Rows are points. The last column is the point's height on a tilted bowl or saddle (a function of degree 2), plus a little noise. Along how many of its main directions does it bend up, bend down or stay straight?
In the rows, zero is written as 128.

Points, 16 rows:
[[170 168 136 185]
 [165 124  89 145]
 [148 182 175 137]
 [152  61  42  16]
 [ 41 120 183 122]
 [ 34  85 172 169]
 [109 152 160 135]
 [ 93  75 102 169]
 [160  96  61  87]
 [172 118 132 174]
 [133 137 103 159]
 [101 132 171 131]
 [154 145  87 146]
 [169 128  80 136]
 [ 79 119  62 172]
 [ 98 123 202  83]]
Directions: 1 up, 2 down, 0 straight

Points (21 x 5):
[[126 162 103 173 116]
 [144 148  78 125  92]
 [154 146 118 127  69]
 [117  52 121 157 109]
 [165 207 195 119 174]
 [125 145  39 155 156]
 [140  59  66 117 127]
 [110 178 129 135 108]
 [171 179  75 115 107]
 [153 177 103 164 125]
 [153 169 115 147  99]
 [195 107 129  59  87]
 [172 141  89  31  94]
 [130 111 180 129 125]
 [116 194 185 220 249]
 [ 73 200 154  81  71]
 [ 95  69 160 112 136]
 [167 214  93 109 159]
 [163 148 143 177  90]
 [141  94 135 145  83]
 [148  67  38 117 133]]
Directions: 2 up, 1 down, 1 straight

Points:
[[115 196 148  70 175 149 118]
 [ 77  50 169 112  70 162  39]
 [103 127 210 105 154  76 171]
 [108  86 129 113 163 154 150]
 [136 110  87  69 141  89 136]
 [122  58 166 128 106 154  91]
 [110 148 126 171 127 128 120]
 [117  80 167 150 158 100 142]
 [157 139 116  87  79 100 149]
 [110 182 110 109 103 113 111]
 [144  93 191  96 145  83 146]
 [117 127 122 141 152 121 127]
 [161  98  95 134 152 144 135]
 [113  69  57  76 135 153 186]
 [101 148 143 166 135 101 121]
 [135 118 130 195 185 177 159]
 [102 167  79 156 142 155  92]
 [126 118 159 121 108 136 136]
 [146 102 150 197 141 124 157]
 [ 75 101 147 109 106 178 113]
 [ 56 185 150 162 125 110  58]
 [152 118  93  99  65 130 153]
 [121 149 134 126 146 122 123]
 [100 165 162  91 125 161 150]
 [130 125 116 125 209 127 152]
 [111 181 101 126 171 104  74]
 [ 72 206  96 137 120 158  46]
 [  7  98 120 136 151 118   7]
 [ 92 121 157  80 169  89 139]
 [169 184 107  94 129  98  92]
 [100 179 117  70 132 121 111]
 [147  78 120 115 110 166 120]
 [114 126 140 138 173 110 137]
 [190 116 149 207 193  99 183]
 [146  71  39  76 170 125 201]
 [137  86 199  99 129 156 144]
 [145 163 115  76 138 131 119]
 [ 95 121  58 170 112 185 130]
 [ 91  77 119 142  59  89  80]
 [118  35  97 159 167 146 159]
 [172  87 154  79 153 125 120]
 [132 171 180 160 160 120 154]
 [136 139  91  67 165  64 113]
 [102 159 176 151  92  80 158]
 [113 121  86  91  68 117 146]
 [155 189  55 113  77  95 140]
 [164 133 169 179  94 113 178]
 [146 113 116 139  70 108 146]]
Directions: 3 up, 2 down, 1 straight

Points (72 x 9):
[[141 155  96 163 163 119 156 148  97]
 [107 127 163 102 125 117 167 179 101]
 [138 172 215 149 107 141 107 121  78]
 [110  65 135 120 153 108 126 126 119]
 [144 124 143 103 114  93 155 164 115]
 [196 140 139 115  50  83 166 100  76]
 [144 129 107 115 152 111  82 126 119]
 [157 173 112 111 146 170 148 138  94]
 [118  99 119 122 113 159  93 173 107]
 [131  78 162 113 163 142  68 157 107]
 [163 131  95  68 162 117 141 161  91]
 [120 113 149  87 132 121 127 101 118]
 [107 151 179 161 139  94 144 154 104]
 [179 170 170 154 155 164 184 126  70]
 [150 139 105 102  61 125 145 131 103]
 [122 101 116 164 101 122 121 161 116]
 [143 127  94 134 108 142  50 101  97]
 [ 85 132  88 104 154 137 137 159  96]
 [155  67 132 116 119 135  76 149 114]
 [ 76 136 140 182  92 149  69 124  81]
 [164 163 124 168 183 185 145 120  76]
 [179 160 110 181 128 231 110 100  44]
 [ 93 117 189 124  90 120 118  42  66]
 [173 150 117  97  86 249 108 144  33]
 [116 113 130 134 114 130 114 163 123]
 [146 109 125 115  80 190 142 135  97]
 [119 133 150 138  62 165 126 160  97]
 [131 136 146  86 148 112 105 133 118]
 [ 99 124 117 106  83  92 154 152 107]
 [210 124  61 113 158 117 128 137  86]
 [ 74 157 128 143  83 119 164 202  73]
 [ 93 134  73  96 136 163  93 169  83]
 [ 70  21  88 163  99 152  89 112  43]
 [102  80 158 116  61 111 120 109 103]
 [106  86 163 163 187 169 101 158  92]
 [119 113 183 106  98 175 102 121  96]
 [131 120  78 154 165 147  74 173  90]
 [116 136 173 143 132 107  92 108 114]
 [152 107 115  23 194 135 149 106  58]
 [ 78 138 141 113 110  97  89  73  90]
 [ 89 118 160  99 167 133 141 125 106]
 [ 92 103 165 125 143 171  97  87  94]
 [126 124 114 108 165 104 140 151 114]
 [144 137  99 143 167 181  90  98  95]
 [108 127 118 129 118  76 196 102  86]
 [104  86 192  89  67  29 124 131  70]
 [187 111 161 126 111  70 130 127 117]
 [ 71 129  95 167  83 106 167  68  66]
 [158 116 115 121 123 110  81 123 123]
 [112 158 121 190 144 123 142 144  98]
 [139 163 125 127 127 147  73 105 106]
 [103 141  82 103  59 134 122  89  90]
 [102 134 136 123 175  55 128 193  83]
 [114  66 103 193 136 145 113 100  90]
 [154 145  99 159 121  92 107 106 111]
 [104  73 162 128  98 103 176 121 108]
 [171 119 156 101 134 169 187 117  94]
 [ 95 190 142 126 232 175 149 110  32]
 [170  79  77 159  98  83 170  76  65]
 [132 145  84 100 132 134 112  87 105]
 [ 66 129 106  82 120 217 174 145  46]
 [124 149 108 138 175 134 143 109 106]
 [134  61 168  87 208 129 122 102  94]
 [169 118 132 124 150 123 172 163 109]
 [100 153 139 138 118 169 152  77  88]
 [131 163 129  97 118 135  93 142 112]
 [114  87 116  96 196 158 197 148  66]
 [118 147  76 139  94 227  78 140  51]
 [151 164 112  88 106 155 132  84  95]
 [113 166 150 127 204 110  94 145  90]
 [113 136  88 172 160 143 137 162  94]
 [ 70 141 101  80 131 103 120 137  95]]
Directions: 0 up, 8 down, 0 straight
